Each row of a before or after table is a point. The points were changed in one or more steps. Then noise was added and the rows were shuffled. The steps act on how far a point lies along the listed directions, d1 being the first. Write out the steps. A step turns or swaps two directions, mirrors them in a line or flattens them onto one, adds a multiple of one to another, or multiplies one. Angles are multiples of 10 degrees, from the lower direction toward the higher: turns from -170 to 170, lines from 10 to 170 but not 90. Use the fewest steps. Two steps may share a direction if one is a turn and the other turns, adds or multiplies; they go together, in the order done. Otherwise the lowest direction goes first.

Directions:
(1): [-0.37  0.44 -0.14]
(2): [-0.37 -0.17  0.43]
(3): [0.28 0.36 0.38]
Before, 8 rows:
[[-0.28  0.47 -0.54]
 [ 0.28  0.92 -0.60]
 [-0.32 -0.16  0.09]
 [-0.09  0.07 -0.61]
 [ 0.22  0.15 -0.05]
 [-0.10  0.05 -0.28]
 [ 0.16 -0.01  0.25]
 [-0.17 -0.28 -0.17]]
After (8 x 3):
[[-0.28  0.00 -0.12]
 [ 0.13  0.20  0.28]
 [ 0.68 -0.36 -0.05]
 [ 0.61  0.08  0.01]
 [ 0.29 -0.02  0.04]
 [ 0.72 -0.45 -0.74]
 [ 0.04  0.01 -0.27]
 [-0.05 -0.03  0.36]]
Steps: turn d1 and d3 by -170 degrees

Directions:
(1): [ 0.65  0.21 -0.04  0.20  0.18 -0.40]
(2): [-0.14 -0.40 -0.50  0.16  0.48 -0.09]
(3): [-0.17  0.38 -0.38 -0.53 -0.02 -0.31]
(4): [-0.24  0.48 -0.28  0.55 -0.12  0.11]
Before (12 x 6):
[[-0.13  0.00  0.30  0.02  0.00  0.36]
 [-0.43  0.47 -0.01  0.43 -0.31  0.19]
 [ 0.15 -0.21  0.45 -0.59 -0.11 -0.06]
 [ 0.37 -0.54  0.42 -0.59  0.35 -0.30]
 [ 0.24  0.13  0.23 -1.09 -0.22 -0.35]
 [-0.17 -0.05 -0.41 -0.17  0.32 -0.22]
 [-0.24  0.21 -0.03  0.01 -0.06  0.24]
 [ 0.35 -0.05 -0.55 -0.16  0.19 -0.35]
 [ 0.70 -0.28 -0.02  0.38  0.39 -0.29]
 [ 0.08 -0.10 -0.18 -0.72  0.34 -0.34]
 [-0.07 -0.22  0.00 -0.23  0.01  0.16]
 [ 0.56 -0.11 -0.08 -0.63  0.42 -0.41]]
After, 12 rows:
[[-0.54 -0.24 -0.32 -0.55  0.29  0.00]
 [ 0.28  0.60 -0.10  0.41 -0.05 -0.38]
 [-0.50  0.01  0.19 -0.44 -0.31  0.22]
 [-0.64 -0.45  0.34 -0.49  0.02  0.32]
 [-0.10  0.29  0.24  0.19 -0.12  0.33]
 [-0.19 -0.19 -0.35 -0.11  0.38 -0.12]
 [-0.24 -0.43 -0.04 -0.81  0.29  0.15]
 [ 0.21 -0.47 -0.35 -0.36  0.17 -0.18]
 [-0.59  0.16 -0.15 -0.99 -0.29 -0.02]
 [ 0.43 -0.85  0.37 -0.12  0.25  0.03]
 [ 0.04  0.39 -0.08  0.09  0.04  0.10]
 [-0.25  0.06 -0.05 -0.01 -0.06  0.31]]
Steps: turn d1 and d4 by -70 degrees; turn d2 and d3 by -20 degrees

Directions:
(1): [ 0.04 -0.02  0.33  0.73  0.14 -0.09 -0.14  0.16  0.58]
(2): [-0.14  0.67 -0.31  0.10 -0.02  0.58 -0.28  0.20  0.05]
Before, 13 rows:
[[ 0.06  0.06  0.36  1.11  0.35 -0.32 -0.19  0.08  0.90]
 [ 0.01 -0.42 -0.10 -0.23 -0.13 -0.23  0.15 -0.33 -0.27]
 [ 0.05 -0.11  0.62  0.31  0.28 -0.10  0.06 -0.28  0.21]
 [-0.17 -0.79  0.10 -0.57 -0.26 -0.54  0.28 -0.13 -0.31]
 [-0.10  0.66 -0.40  0.18 -0.12  0.73 -0.45  0.10  0.17]
 [-0.22  0.69 -0.37  0.27  0.02  0.50 -0.19  0.25 -0.13]
 [ 0.16 -0.58  0.62  0.72  0.26 -0.58 -0.11 -0.05  0.50]
 [-0.15  0.33  0.09  0.14  0.03 -0.06 -0.17 -0.05 -0.09]
 [-0.16  0.10  0.19  0.37  0.23 -0.31  0.03  0.20  0.35]
 [ 0.06  0.02 -0.01  0.16 -0.13 -0.01 -0.09  0.12  0.19]
 [ 0.05 -0.46  0.66  0.76  0.18 -0.59  0.19  0.10  0.54]
 [-0.12  0.61 -0.01 -0.05  0.15  0.41 -0.37  0.23 -0.19]
 [ 0.10  0.37 -0.03  0.10 -0.07  0.38  0.13 -0.04  0.06]]
After:
[[ 0.07 -0.81  0.32 -0.36 -0.01 -0.75  0.53 -0.24 -0.33]
 [-0.11  0.47 -0.58 -0.47 -0.22  0.63 -0.26 -0.10 -0.34]
 [ 0.06 -0.07 -0.12 -0.22 -0.18 -0.06  0.02  0.01 -0.08]
 [ 0.06 -0.28  0.48 -0.23  0.19 -0.20  0.26 -0.44 -0.22]
 [-0.13  0.52 -0.10 -0.34  0.12  0.34 -0.29  0.14 -0.38]
 [ 0.19 -0.89  0.32 -0.34  0.08 -0.75  0.23 -0.38 -0.30]
 [ 0.01 -0.18  0.09  0.58  0.00 -0.10 -0.10 -0.09  0.34]
 [-0.22  0.54 -0.52 -0.24 -0.06  0.43 -0.06  0.12 -0.52]
 [-0.19 -0.43  0.45  0.70 -0.04 -0.33 -0.11  0.26  0.67]
 [-0.13 -0.13 -0.02 -0.39  0.09 -0.44  0.28 -0.03 -0.25]
 [ 0.12 -0.54 -0.21 -0.89 -0.02 -0.63  0.41 -0.53 -0.69]
 [-0.13  0.26  0.06 -0.07 -0.02 -0.11 -0.10 -0.11 -0.26]
 [ 0.10  0.28 -0.10 -0.14 -0.10  0.35  0.21 -0.12 -0.11]]
Steps: mirror d1 and d2 in the line at 110 degrees

Directions:
(1): [-0.37  0.45  0.22  0.54  0.18  0.28 -0.33  0.07 -0.33 -0.28  0.08  0.54]
(2): [ 0.24 -0.29  0.88  0.38 -0.23  0.03  0.28  0.05  0.03 -0.34  0.02 -0.27]
(3): [ 0.21  0.21 -0.25  0.05  0.64  0.27  0.38 -0.14  0.00 -0.53 -0.46 -0.30]
(4): [-0.27  0.29  0.10 -0.23 -0.15  0.52 -0.38 -0.30 -0.02 -0.05  0.33 -0.73]
(5): [ 0.53 -0.14 -0.26  0.14 -0.15 -0.02 -0.71  0.54 -0.15 -0.30 -0.17 -0.22]
(6): [-0.02 -0.37 -0.34  0.32 -0.23  0.05 -0.20 -0.61  0.57 -0.43  0.13  0.23]
Before, 13 rows:
[[-0.07  0.25  0.07  0.22  0.45  0.05  0.24  0.13 -0.13 -0.16 -0.34 -0.10]
 [ 0.50 -0.59 -0.38  0.21 -0.05  0.26 -0.47 -0.41  0.52 -0.90 -0.01 -0.08]
 [-0.05 -0.33  0.08  0.18  0.14 -0.24  0.72 -0.24  0.25  0.05  0.07  0.56]
 [ 0.43 -0.65  0.07  0.25 -0.64 -0.78  0.08  0.64  0.07  0.66 -0.19  0.52]
 [ 0.02  0.11 -0.11 -0.05 -0.01 -0.04  0.27 -0.38  0.14 -0.22 -0.10  0.02]
 [ 0.23  0.03  0.10  0.28  0.12  0.10 -0.01  0.33 -0.49 -0.16 -0.16  0.04]
 [ 0.66 -0.68 -0.13 -0.61 -0.09 -0.18  0.52  0.19  0.19  0.08 -0.34 -0.91]
 [ 0.31 -0.13  0.15  0.25  0.17 -0.06 -0.42  0.33 -0.11 -0.22 -0.24 -0.20]
 [ 0.22  0.06 -0.57  0.01  0.13 -0.07 -0.07  0.37  0.07 -0.42 -0.15  0.31]
 [ 0.19  0.00 -0.85 -0.14  0.20 -0.06 -0.31  0.23 -0.07  0.15 -0.31 -0.22]
 [-0.22 -0.15  0.18 -0.02  0.09  0.22  0.80 -0.76  0.40 -0.03  0.32  0.10]
 [ 0.53 -0.32 -0.53 -0.40  0.13 -0.25 -0.12  0.17 -0.26 -0.18 -0.16 -0.54]
 [ 0.26 -0.15  0.11  0.13 -0.53  0.01 -0.43  0.01  0.26 -0.12  0.43  0.15]]
After:
[[-0.05  0.09 -0.29 -0.09 -0.34  0.01 -0.37 -0.15  0.30  0.10  0.44  0.37]
 [-0.32  0.02 -0.02 -0.16  0.30 -0.04  0.77 -0.43  0.16  0.39 -0.07 -0.11]
 [ 0.71 -0.51  0.14  0.35 -0.25  0.19 -0.16  0.08  0.23 -0.60  0.04 -0.39]
 [-0.09 -0.24 -0.86 -0.19  0.26  0.23 -0.08 -0.84  0.63 -0.45  0.10  0.26]
 [-0.25  0.15 -0.23 -0.07  0.28 -0.04  0.55 -0.07  0.21 -0.27  0.01  0.50]
 [ 0.00 -0.18 -0.48 -0.76  0.30 -0.31  0.63 -0.40 -0.09  0.28  0.04 -0.33]
 [ 0.28  0.02  0.02  0.06 -0.14 -0.02  0.10 -0.19  0.07 -0.35 -0.15 -0.12]
 [ 0.56 -0.64 -0.74 -1.10  0.04 -0.31  0.53  0.04  0.27  0.45 -0.37 -0.87]
 [ 0.15 -0.53 -0.34 -0.05 -0.47 -0.90  0.18  0.41  0.15  1.02 -0.18  0.68]
 [-0.03  0.27  0.02  0.24  0.47  0.09  0.09  0.17 -0.19 -0.17 -0.38 -0.08]
 [-0.28  0.21 -0.40 -0.11  0.49 -0.05 -0.20 -0.05 -0.09  0.28 -0.20  0.16]
 [ 0.52 -0.57  0.06  0.39 -0.04 -0.24  0.03  0.32  0.11 -0.36 -0.06  0.23]
 [-0.10  0.32 -0.30  0.07  0.29  0.12  0.04  0.14 -0.53  0.11 -0.13  0.31]]
Steps: multiply d1 by 1.3; turn d2 and d5 by 120 degrees

Directions:
(1): [-0.30  0.01 -0.24 -0.88 -0.16  0.59  0.12  0.17  0.12 -0.04  0.40  0.10
  0.55 -0.31  0.35  0.15 -0.11  0.28 -0.12  0.40]
(2): [ 0.20  0.53  0.24  0.04  0.57  0.11 -0.20  0.41  0.05  0.25 -0.28  0.16
  0.28 -0.16 -0.27  0.85  0.05 -0.47 -0.18  0.28]
(3): [ 0.40 -0.19  0.13  0.22  0.09 -0.30  0.04 -0.31  1.03 -0.49 -0.10  0.02
  0.42  0.00  0.40  0.01 -0.14 -0.02 -0.42  0.13]
(4): [ 0.44  0.37  0.20 -0.06  0.39  0.54  0.02 -0.22 -0.02 -0.21 -0.19 -0.05
  0.51  0.00 -0.16 -0.77  0.12 -0.16  0.68  0.01]
Before:
[[-0.35 -0.32 -0.12  0.17 -0.17 -0.43 -0.01  0.01  0.55 -0.41  0.01  0.01
  -0.12 -0.10  0.31  0.15 -0.24  0.19 -0.60  0.18]
 [ 0.12 -0.15  0.15  0.55 -0.03 -0.55 -0.03 -0.30  0.00  0.11 -0.24 -0.43
  -0.70  0.23 -0.20 -0.14  0.15  0.06  0.05 -0.60]
 [-0.07  0.36 -0.05 -0.44  0.41  0.24 -0.27  0.70  0.17  0.37 -0.06  0.12
   0.47 -0.49  0.09  1.40 -0.02 -0.30 -0.66  0.45]
 [ 0.22  0.11  0.29  0.37  0.12 -0.02  0.12 -0.46 -0.01 -0.25 -0.15 -0.09
  -0.06  0.27 -0.41 -0.81  0.13  0.02  0.67 -0.27]
 [-0.10  0.00  0.01 -0.32  0.17  0.14  0.20  0.38  0.11  0.02  0.37  0.20
   0.31 -0.28  0.00  0.52 -0.02  0.02 -0.40  0.34]
 [-0.26 -0.25 -0.17 -0.41 -0.08  0.25 -0.03  0.31 -0.11  0.12  0.40  0.02
   0.25 -0.21  0.11  0.75 -0.16  0.06 -0.42  0.22]
 [-0.02 -0.27  0.25  0.21 -0.13 -0.08  0.09 -0.17  0.16 -0.23  0.07 -0.04
  -0.13  0.09  0.15 -0.11  0.03  0.12  0.00 -0.01]
 [-0.05  0.50  0.06 -0.32  0.36  0.14 -0.25  0.37  0.06  0.03 -0.09  0.20
   0.38 -0.01 -0.17  0.84  0.04 -0.36 -0.01  0.47]
 [-0.35 -0.26 -0.33 -0.36 -0.36 -0.03  0.00  0.21  0.05  0.17  0.50  0.03
  -0.14 -0.22  0.07  0.42 -0.16  0.24 -0.33  0.11]
 [-0.16  0.04 -0.09 -0.54 -0.13  0.30 -0.07  0.18  0.20  0.17  0.10  0.03
   0.28 -0.26  0.15  0.34 -0.21  0.11 -0.36  0.51]
 [-0.09 -0.47 -0.04  0.41 -0.11 -0.47  0.08 -0.19 -0.03  0.15  0.25 -0.23
  -0.59  0.07  0.20  0.15 -0.09  0.29 -0.40 -0.20]
 [ 0.75  1.11  0.57  0.21  1.15  0.33 -0.18  0.44  0.24  0.09 -0.51  0.17
   0.81 -0.15 -0.51  0.46  0.24 -0.89  0.06  0.27]
 [-0.21 -0.17 -0.03 -0.27 -0.43  0.20  0.04  0.23 -0.07  0.20  0.33  0.20
   0.02  0.18  0.32  0.39 -0.17  0.34 -0.14  0.09]
 [ 0.14  0.29  0.11  0.07  0.10  0.09 -0.14  0.16  0.10  0.15  0.06  0.08
   0.09  0.05 -0.30  0.50  0.00 -0.39  0.10 -0.03]]
After (14 x 20):
[[ 0.58  0.41  0.54  0.59  0.59 -0.03  0.02 -0.38  0.34 -0.30 -0.46 -0.02
   0.26  0.23 -0.52 -0.49  0.13 -0.28  0.60 -0.10]
 [ 0.05  0.04  0.42  0.36  0.20 -0.09 -0.01  0.08  0.02 -0.01 -0.12  0.03
  -0.13  0.17 -0.16  0.34  0.12 -0.18 -0.03  0.05]
 [-0.66 -0.13 -0.47 -0.84 -0.55  0.38  0.05  0.04 -0.57 -0.06  0.47  0.02
  -0.03  0.08  0.14 -0.27  0.02  0.42  0.45  0.18]
 [-0.39 -0.06 -0.25 -0.66 -0.37  0.38  0.00  0.18 -0.09  0.30  0.25  0.01
   0.08 -0.19  0.15  0.09 -0.21  0.31 -0.23  0.43]
 [-0.31  0.33 -0.24 -0.68 -0.20  0.94  0.26  0.03 -1.24  0.17  0.42 -0.18
   0.01  0.04 -0.32 -1.49  0.28  0.24  1.12 -0.27]
 [-0.14 -0.20 -0.01 -0.22 -0.42  0.09  0.02  0.21  0.20  0.13  0.33  0.26
   0.08  0.19  0.45  0.53 -0.15  0.34 -0.32  0.15]
 [-0.21 -0.10 -0.18 -0.20 -0.47  0.17  0.06 -0.05 -0.16  0.06  0.39 -0.02
  -0.06  0.08 -0.09 -0.18 -0.01  0.05  0.28 -0.19]
 [-1.03 -0.46 -0.72 -1.15 -0.85  0.57  0.09  0.37 -0.83  0.42  0.79 -0.15
  -0.25 -0.32  0.40  0.03  0.01  0.74 -0.06  0.00]
 [-0.50 -0.49 -0.34 -0.57 -0.44  0.25  0.09  0.24 -0.20  0.09  0.65 -0.01
   0.10 -0.20  0.30  0.49 -0.23  0.35 -0.40  0.14]
 [-0.45  0.14  0.01  0.38  0.10 -0.49 -0.22  0.50 -0.21  0.17 -0.21  0.04
  -0.52 -0.09 -0.26  0.82 -0.11 -0.17 -0.53  0.15]
 [ 0.03 -0.28  0.11  0.65  0.22 -0.63 -0.06  0.01  0.09  0.25 -0.02 -0.12
  -0.55  0.02  0.03  0.73 -0.13  0.01 -0.65 -0.10]
 [-0.32 -0.35 -0.31 -0.28 -0.39 -0.15 -0.01  0.17  0.32  0.11  0.50  0.06
  -0.10 -0.21  0.18  0.62 -0.22  0.19 -0.57  0.16]
 [ 0.34  0.01  0.32  0.76  0.27 -0.65 -0.13 -0.23  0.27  0.10 -0.43 -0.33
  -0.56  0.19 -0.28  0.26  0.15 -0.23 -0.16 -0.45]
 [-0.44 -0.20 -0.21 -0.52 -0.21  0.22  0.35  0.31 -0.32  0.08  0.67  0.12
   0.02 -0.23  0.03  0.13 -0.05  0.31 -0.19  0.21]]
Steps: turn d2 and d3 by -130 degrees; add -0.7 times d2 to d1; multiply d4 by 1.3
